Every row gives one point. Any point is a mix of the corners, with weights that add up to 1. It lies inside the corners' shape when no weight is negative. Say inside or outside, and name the corners with a negative weight.

Corners:
(1): [-21 -40  23]
(2): [ 12  -5 -37]
(3): [-63   4   0]
(4): [ 61  95 -36]
Points:
[-57 -22   2] => outside (4)
[-34 -12 -11] => outside (4)
[-15  -1 -18] => inside
[  1 -11 -19] => inside
[-28  15 -18] => outside (1)
[ 56  59 -27] => outside (3)
[-17  -3 -16] => inside
[-27 -16   6] => inside
[ 3 12 -9] => inside

Corners:
(1): [-68  33 -67  15 -78 -16  47   6  78  65 -30  85]
(2): [-64 -35 -15 -39 -29  -5  16 -19 -53 -82  29 -80]
(3): [-82  42 -52 -39  -9  37 -15   3 -39 -55  70   1]
(4): [-33   4  40 -10 -17  10  46 -13  38  57 -44   9]
(5): [ -3  -6  35 -39  34 -55  34  28   1 -39  -5 -56]
(6): [-10 -17   7  53 -46  24  66  45  42  54  -9  80]
(7): [ 15 -28 -19  41  20 -48  16   5  42 -41  -8 -45]
(8): [-25  -8  -1 -59 -56  35 -56 -45 -64 -53  48  47]
(9): [ 51  51  15   8   4 -20  32   1 -43 -12   1 -49]
(10): [-56  16  33  -6 -84  41  -2  72  25  66  19  22]
(11): [-20  -2 -65  64 -27   0   8  60  12  68  13  35]
(12): [-25  19 -21 -40 -52  27  49   1   9  47  38 -41]
(13): [-42  18  11  37  21 -71  32  22 -32 -34  63  -6]
Points:
[-51  -6 -19  -9 -47  13  18  13  25  14   4  20] => outside (9, 13)
[-43  11 -12   1 -31   2  11  40  15  13  30  23] => outside (2, 4, 9)
[-20  20 -41  30 -44  28   2  43 -45  25  56  17] => outside (1, 4, 5, 7)
[-20  19 -29  33  -8  -6  23  45 -25  -5  50 -30] => outside (1, 4, 5, 8)
[-62 -12 -51  -9 -71  26  12  23  26  15  12  27] => outside (4, 9, 13)
[-45   0 -15   2 -32   2  16  17  10  13  19  14] => outside (9)
[-72   8 -30  17  -5 -37  19  32  11 -12  20 -16] => outside (6, 8, 9, 12)

Corners:
(1): [ -6  41 -18   5 -37  41  34  30 -22  -2   5 -51  27  -2  65 -38  24  -7
 -36  -7]
(2): [-22 -25   3  -5  17 -39 -23 -28  10  64  12 -16  34 -48 -13 -10 -40  11
  -2 -19]
(3): [-37 -77  16 -50  24 -25  -6 -26   6 -42  -2  16 -29  23  23  43 -33   3
  26 -20]
(4): [-65 -48   4 -41  25 -74 -15  16  -4 -68  -3  42  18  11  35  41   0  20
  15  25]
(5): [ -9  12  25   3  47 -29 -25 -34  19   1  30   5  27 -29 -15 -43 -42  33
  -4 -29]
(6): [-56 -46 -20 -58  36 -35  19  44   8 -55  13  22 -41  16  -4  48  -4  14
   7  24]
(7): [-21  33  12 -24 -45  30  41  34 -29 -27  29  40 -12  88  30 -22 -17 -48
  21  61]
(8): [ 11  40 -39  -6 -48  -1  29  12 -44 -23  41   9  22  16  10  24  71 -41
  40  -9]
(9): [-15  -6  21  11  33 -59  -7 -14  -1  -7 -52  21 -20 -30  -3 -11 -40  39
  20  -1]
(10): [  5  35   8  36 -16  26 -85 -22  30  24  12 -23  -7 -73 -44 -32   1 -24
  11   6]
(11): [  5 -12  17 -22   1 -41 -37 -20  53  -6 -20  10  46 -11 -14 -35  -2 -43
  19 -25]
(12): [-47  -7 -26 -25 -32 -33  21  13  -9 -31  10   5 -11  75  23  31  27 -37
 -45   6]
(13): [ 13 -16  54  -1  40   2 -22  -9  28  16  -3   9  15   8  -3  -4   0  51
 -16  -5]
(14): [ 35  -8 -11  31  68 -22 -42 -38  43  31 -14  24  45 -65 -22 -12 -42  -7
 -18 -17]
(15): [-72   1 -25 -69 -15 -43  33  -2  28 -35  13  35 -44  54  59  44  20   9
  18  50]
(16): [-62 -21 -10 -46  34 -15   6 -48  13 -11 -29  29   3 -26 -30   7  19  23
 -24  12]
(17): [ -2  28 -18  47 -10  18 -20 -46  59  -1 -13 -19  45 -64 -56   4 -12  -4
  20 -18]
(18): [-32  -7 -36 -22  53 -26 -38  -9  10  14 -25   3  31  13 -16  -3 -37  39
  12 -46]
(19): [ 20 -21 -26  38 -21   8 -16 -28  12 -26   7 -32  -7 -18 -38 -35  -5 -31
  19  40]
(20): [ -3  52 -13 -95 -38  -3  27  20 -51 -64  10 -31 -24  53  27  33  30 -13
 -22  63]
(21): [-52  18  21 -35  36   3  19  21 -19 -26  -9 -28 -14  43  32  27  65 -46
   1  47]
Points:
[-21  20 -21 -13 -11 -16  22  -7   5 -10   8   0   5   1   2  -2   9 -21
 -10  17] => outside (3, 4, 10, 13, 18)
[ -3  20 -10  -8 -14  25  16   4 -12 -12  20 -27   2   6   5   2  21 -23
 -18  21] => outside (4, 9, 11, 15, 18)
[-20 -10   4 -20   5 -16   2  -4   0 -20   3   4  -4   7   7   1  11 -13
  -1  24] => outside (17, 18)
[-28   0   0 -28   0 -15   5   2  -1 -33   0   8  -7  20  11  11   8  -5
   9  15] => outside (2, 14)

Corners:
(1): [ 10   2 -22 -18  41 -43  18  15  24  22 -10  33 -36 -34   3  12  54 -20
 -21  20]
(2): [-63 -12 -26  18 -40   2   9  50   3  -6  13  -1   8 -22  -9  -9  45  -7
 -43  -2]
(3): [ -9 -17  -6  22  23 -45 -55 -25 -25  46  23  12   3   7  14  39 -37  12
  10   9]
(4): [-14 -42   7   7  18  27 -34 -10 -15 -10 -37 -30 -27  23 -62 -15  48  30
 -28 -12]
(5): [  2 -29 -31 -63  25 -12   6   0 -12  42   9  13  13 -34  32  -8  25 -18
 -21 -10]
(6): [ 15  24  35  -6  -9  30 -18 -46 -19  25  -7  20  14 -12  45  21 -57   1
  -9  -3]
(7): [ -3  15 -14  -6   7 -31   2  -1 -12  12   7 -21  36 -47  59  15  14  19
 -43   6]
(8): [-31 -18 -41  61 -36 -23  38  16  -5 -45  21   9   5 -58  10  46  15  -8
  26  43]
(9): [-30 -22 -18  38   4  45   7   6  37 -65  30  11   0  27 -17  -2  32 -13
 -20  12]
(10): [ 10  -8 -47 -47  11  10 -42 -15 -33 -29 -37 -15  -2  27 -56   6  19   4
  18 -36]
(11): [ 52  54  -7  -5  29  14  53  42  14  35   9  -4  26 -16  19 -12  28 -25
  11  25]
(12): [ 24   7  51   3  25  -1  -8  -4   6  48  22 -32  -9 -44  35  46  -6 -47
 -12 -10]
(13): [ -8 -14  11  13  13   5 -12 -15 -34   9   5  18 -36  39  -5  26  30  44
  33  -2]
(14): [-47   8   4  23   2  43 -37 -11  23 -30 -17  -2 -26 -27 -48 -18  69   5
  -7  -4]
(15): [-15   4 -14  -3  20 -12 -11 -17 -49  28   2 -22 -25 -32  -9  32 -72  13
  -6 -23]
(16): [  3  16  13  31  26 -26 -30 -39 -76  -3 -12 -14  46  -8   2  34 -50  25
  17 -38]
(17): [-15 -13  22 -11  44   4 -36  -9 -60   3  19  -4   6 -19  16  11 -24  21
  -8  22]
(18): [ 23  17  35 -51  17 -20  20   5   3   7  66 -16  16 -58 -16  26 -11   8
  -8   0]
(19): [ 28 -31   1  40  18  47 -30  38  14 -27  -8   4 -49   6 -60  19  13  51
  -5 -25]
(20): [-44 -12 -20  14  15  51  22  31   8   8  18   7 -31  -6 -51  34  95 -20
 -18  33]
(21): [ 11 -25  -1  40 -13  53 -39  10  13 -46  41  -1 -55  23 -46 -36  87  -3
 -33  15]
Points:
[-32 -24   5  24   2   7 -15 -12  -9 -10  16  19 -18   6 -17   8  39  16
   1  18] => outside (7, 10, 11, 12, 15, 19)
[ -5  -6  -5   2  16  -9 -15  -3 -13   9  10   0  -2 -14   0  18   8   6
  -7   5] => inside
[ -7  14 -13   3  -3   3  16   3  -3  -2  12  -4  14 -34   8  12  10 -21
 -14   1] => outside (3, 4, 13, 17, 19)
[ -7 -10  -3  16  14   0  -5   7  -8  -1  10  -3  -9 -16  -9  16  22   7
  -8   4] => outside (6, 10)
[  5  -8  20  27  16  24 -30 -12 -11  -7   7  -2 -15  15 -27  18  16  12
  14   3] => outside (1, 2, 5, 7, 15)

Corners:
(1): [-27   0  -3  45  -3 -17 -21 -28   3 -20   3   9 -34  19 -21   1  24   9
   4  44]
(2): [-17   7 -18  15  -2  -9 -49 -88  75 -18 -47  -1 -23   8  16   3 -11 -12
  23  40]
(3): [ -7  19 -16   4   5  -4 -40  -5   6 -24 -29 -29   9  -8 -29 -11 -30  49
 -33 -16]
(4): [ 34   1   7  -1   8 -27 -20  41 -13  12 -16 -55  20 -13  -1  17 -26 -14
   7  -4]
(5): [-36   9 -22   5  33  29  35  10  -7  16 -13 -52  -8 -12  17  35  11 -58
 -22  -5]
(6): [ 29 -11  -7 -31   4  -2  15  95 -21 -35  25   9 -16 -33 -28  -6  29  46
 -12  41]
(7): [ 18  58  -6   4  15  -1  13 -68 -28 -16  42  26 -13  -4   3 -25  11 -54
   3 -49]
(8): [ -6   0 -32  -9 -32 -58 -68   8  -5  15  35   8  25 -25  35 -16 -56  30
 -49 -33]
(9): [ 89 -49  -5  -2  11  20  41 -10 -31 -16  83   5  -4 -27 -58  27  14 -38
   8  -9]
(10): [  0   4 -26   6   4 -40 -28  31  29 -33  19  32 -18  -8 -60 -72  18   2
  -9  92]
(11): [ 25  11 -20  38 -30 -11   5 -25  54  -7  18 -45 -30  33  19  -9  36 -36
  14 -26]
(12): [-51  -6  55  22  19  23 -62 -17  38 -27 -16 -32   6 -22  31  48 -39  14
  -7   7]
(13): [ 51 -46   6 -27   5  -1 -36   3 -35 -32 -18  58 -17 -49 -59  -4 -21  18
 -47  10]
(14): [-10 -17   7  -3  19 -37 -13 -26   2 -22  -1  -7  -7  40  43 -10  -5  11
 -34  15]
(15): [  0  72 -41  -6  20  15 -53  20   2 -24  35  21  25 -14  35  27  -2 -12
   0 -33]
(16): [ 11  24 -12  23  16  26   3   7  16   9   4 -42   3  11  29  -7 -32  -5
  16  15]
(17): [-25 -51   0 -24 -38  36   5  -8 -20 -19   2 -12 -39  50 -26  11   0 -27
  12  16]
(18): [-33   8 -14  14  25  17  11  54 -17 -28 -32   2  25   4  23 -21   6  17
  19  45]
(19): [ 48   7  34 -19  -1  23  27  29 -16  -8  38  -8  36  -5  -4   8  15 -26
 -24  -3]
(20): [-38  -4 -25  -1   4 -22  16   1  21   9  32  23  -1  12   9  65 -23 -28
 -15 -32]
(21): [ 38   9 -12  -4  33 -12  -1   5   8  34  -1 -30  14   9  -9  11  33  -6
  -4 -35]
Points:
[  6   6  -6  -5  10   0   2  14  -1   0  20 -13  14  -3  16  12  -6 -19
  -4  -1] => outside (1, 3, 11, 13)
[ 15   0  -4  11  14   1 -13  -2  15 -16  -7 -10  -3  -7  -7   0   5   1
  -1  24] => outside (7, 8, 17, 20)
[ 10  -8  -5   1   4  -4   2  -2  -5  -8  16   1  -7  -3  -7   3   1 -17
  -5   5] => outside (3, 15)
[ 17   4 -11  -2   6  -6  -5  16 -10  -3  13 -10   5  -3  -7   3  -2  -6
 -12  -8] => outside (2, 12)
[  8   0  -1   0   3  -5 -18   9   3 -15   7  -4   0  -4  -4   3  -5   3
  -7   8] => outside (5)
[  4  11  -8   8  19  -1  -4   6   6 -10   2  -6   3  -3   0   6   7  -7
  -3   6] => outside (8, 17)
[  5 -11   2   3   2  10   9  -5   1  -7  -3 -15  -9   5 -15  21  10 -15
   2  -4] => outside (8, 10, 14, 15, 16)
[ 12 -10  -6   2  -3  -6 -19   8  10  -7   9   0  -2  -6  -9   9  -5  -4
   3  13] => outside (3, 5, 7, 14)

Corners:
(1): [-49  44   9 -67  -2 -34  10  -5  18  42 -33 -52 -40  -4 -26 -51  11 -16
 -22  -9]
(2): [ 20 -27 -10  62  -1  70  28  23 -29 -24  19 -24  45 -17   8 -45  36 -44
  62  -4]
(3): [-38  -2 -21 -11 -32 -30 -35  26  27 -33  19  12 -53  48 -25 -48 -47  50
 -19  62]
(4): [-14  31 -58  14  -1 -23 -22  21  12 -54 -47  -6  17  45  26  26  30  31
 -26  48]
(5): [  5  -6  45  21  -6 -52  25  25  51  37  22  31  34 -25   5  44  29  -1
   3  13]
(6): [-43 -15 -61 -28  19 -18   3 -13  33  58  11 -39 -37 -48  13   1  27 -40
 -27  35]
(7): [-56   1  -6 -64  11   6 -37  14  -5  42   9  15 -46   3 -45  11  22  38
  44  -6]
(8): [-21  23  40  19  56  23  32 -13  -7  39  15 -18  -8 -51  51  -5  17  -8
 -25 -41]
(9): [ 28 -89   9  25   2  67  30 -26  79 -63 -44  40  41  45   8  -4  12  53
  33  65]
(10): [ 72  30 -33 -84  75  95 -22  27 -79 -59  -7  30  89 -47  17 -60 -14 -43
 -44 -22]
(11): [-33 -37 -80  27 -24  26  -9 -21  40  22 -21 -69  -5  39  -9 -46   4  25
  16 -28]
(12): [-39  -2  43  17  45 -29  10   2   2  -6  53 -17  48 -21  14 -11 -44 -39
 -57 -35]
(13): [ 65 -56  37 -51  20   7 -51  32 -14 -35 -47 -45   2 -23 -39 -65  45  72
  48 -17]
(14): [-11  15 -18  57 -19  56 -68  20 -29  -4 -23 -27  29 -36   0 -25  18 -47
   3  21]
(15): [ 33  14 -35  48  -6  -2  38  27  54 -35  -8 -54 -14 -37 -43  22  60 -57
 -30 -37]
(16): [-45  14 -24  42 -36 -30 -32 -25  41 -22  -2   6  -7 -15  12  -9 -34 -22
  19 -29]
(17): [-21  24 -69 -12  72  -1 -90  57 -61   1  -4 -23  33 -59 -19  25 -70 -11
  46  37]
(18): [ 65 -78 -30  83  -5  34  32  27   0 -75 -17  52  12  42 -61  20   8  11
  -6 -17]
(19): [ 45  57  73  34  53  31 -71 -28 -36  -2  45 -82  45   7  -9 -72   3  -7
 -41  -8]
(20): [  4  14  65 -20  74 -22  -4  10  27  36   6 -58 -29  34  57 -27 -29 -13
 -46 -12]
(21): [ 13  23  -2 -82 -23 -13 -51 -13  -5  -1   9 -47 -55 -53   0   1 -11  26
  21  55]
Points:
[ 22  -7 -12 -29  12  15 -28  15  -3  -9 -21 -24  -3 -20 -26 -20  31  25
   6  11] => outside (2, 12, 16, 20)
[ -7   1 -19  -1  23   3 -19  15   2  -4   1 -17   8 -20  -8  -3  -5  -9
   0   8] => inside
[ 28 -12  -6  27  18  29 -16  16 -13 -39  -4 -10  21 -13  -4 -16   3  -9
   2   7] => outside (1, 5, 7, 11)
[ -1  -5   4  -1  17  10 -10   3   7   1   2 -24   1  -8  -3 -23  -1  -5
  -1  -2] => outside (4)
[-16   3 -14   2  17  15 -17   7  -4   1   2  -9   9   0   7 -11  -5  -5
   2  12] => outside (13, 15)
[ 12 -20  -6   2  13  13  -7  11   4 -10  -8 -20   3 -13  -9 -20  18   3
   8   0] => inside
[-24  11   2  18  14  -2 -28  12   8  -6   2 -32   6 -10  -2 -19   1 -25
  -9   4] => outside (5, 8, 10, 11, 18, 21)
[ -4  -5   1  -3   8   3  21   0  27   4   5 -15  -7  10  -3 -11  17   0
 -16   1] => outside (13, 14, 16, 17)

Corners:
(1): [ 23  24   3  26 -46  15 -16  32   1  -3 -19  30  46  70 -22  41  25 -31
 -17  19]
(2): [-25  45 -40  18  57   3  -4  33 -10  34  25 -43  29 -34  76 -41  49 -51
 -60  -4]
(3): [ -4 -56  16 -27   8  15 -25  33  22  22 -22 -19   1  38   0  10 -44 -14
  -3  41]
(4): [-23   2 -43   9  21  -6  42   5 -14 -10  41  30 -33 -27 -23 -56 -35 -19
 -79  -6]
(5): [-10 -42   0 -11  85 -42  34 -27   2  38   8  32  23  15   3 -49 -22 -10
 -71 -41]
(6): [  3 -19 -32  32 -12 -83  54  11   1  30  -5 -21  -2  -4   3   4 -19 -16
 -22 -44]
(7): [-20 -38 -34 -25  30 -26  36   4  -7 -16  22  20 -31 -13  73 -46  31   1
 -23 -36]
(8): [ 33  46  57  37 -31  -3   4  18  70 -29  24  78  43  14  16  13   1 -30
  16  55]
(9): [ 53  48  51   8   9  -5  27  38 -35 -34  46  56   8  21  27  57 -16 -26
   0  15]
(10): [ 22  18  31   1   8  11  59  -6 -14 -29  21  24  32  30 -17  -1  22 -54
  35  64]
(11): [  5 -20  20  47 -22  33 -12  53  10  53 -68  17 -19  13  23  30  20 -45
   6  32]
(12): [-23 -41 -19 -22  29 -18  12  17   3  54 -12  30 -38  -8 -42  13   8  43
 -46 -21]
(13): [ 83  66  -4 -17   6   2  41 -30   6 -46  -2  88  28  -6  22 -16 -17 -62
  18  63]
(14): [-15 -14  -1  40  -3 -47 -80 -19 -11  19 -32  27  -8  -2 -19  20  19 -10
   1  43]
(15): [ 60  44  23  37  20  24 -13  23  -9 -24  19   8  21  14  -3 -10  30 -50
  55  -7]
(16): [  3 -37  17 -13  31 -53  10  -7 -12 -66 -54  32  -6 -21 -79 -51 -42  18
 -33  29]
(17): [-50   9 -61  31  82  11  29 -40  30 -33  34 -11  19 -43  51  -6  10  -2
 -39 -39]
(18): [-32 -29  16 -64  15 -36  14 -49  22  21  -1 -31 -27 -12  -7  -6   0 -34
 -47 -37]
(19): [ 18 -65  -4   5  29 -47  36 -18  37 -14 -17 -22 -47  -4 -13 -21   0 -30
 -95   6]
(20): [ 55  21  26 -15   6   1  19  29 -10 -36  31  78  81 -23  -9  25 -17 -84
  25  45]
(21): [ 64   3  42  32 -44  16  -4   4  -5   8  17  29  73 -23   7  -3   2 -26
  15  25]
Points:
[  6 -12  -2   4  26 -24  16  -3   7   3   5  18   2 -11   5 -16  -9 -20
 -31  -5] => outside (1, 10)
[ 16  -1   9   7   7  -7  10  10   3  -2   2  18  16   6  11   4   7 -28
  -6   9] => outside (4)
[ 26  12   8  20   2   4   2  26   3 -10   0  27  25   0  12  15  10 -31
   9  28] => outside (4, 5, 18)
[  4 -11  -5 -20  22 -41  37 -36  -7 -24  13  21  10 -14  -8 -14 -13 -26
 -41 -13] => outside (2, 3, 8, 11, 12, 15)
[ -4   4 -22  -5  39  -3  26   4  -8  -7  15  25   5 -26  25 -24   4 -25
 -59  -9] => outside (3, 6, 8, 10, 14, 15)
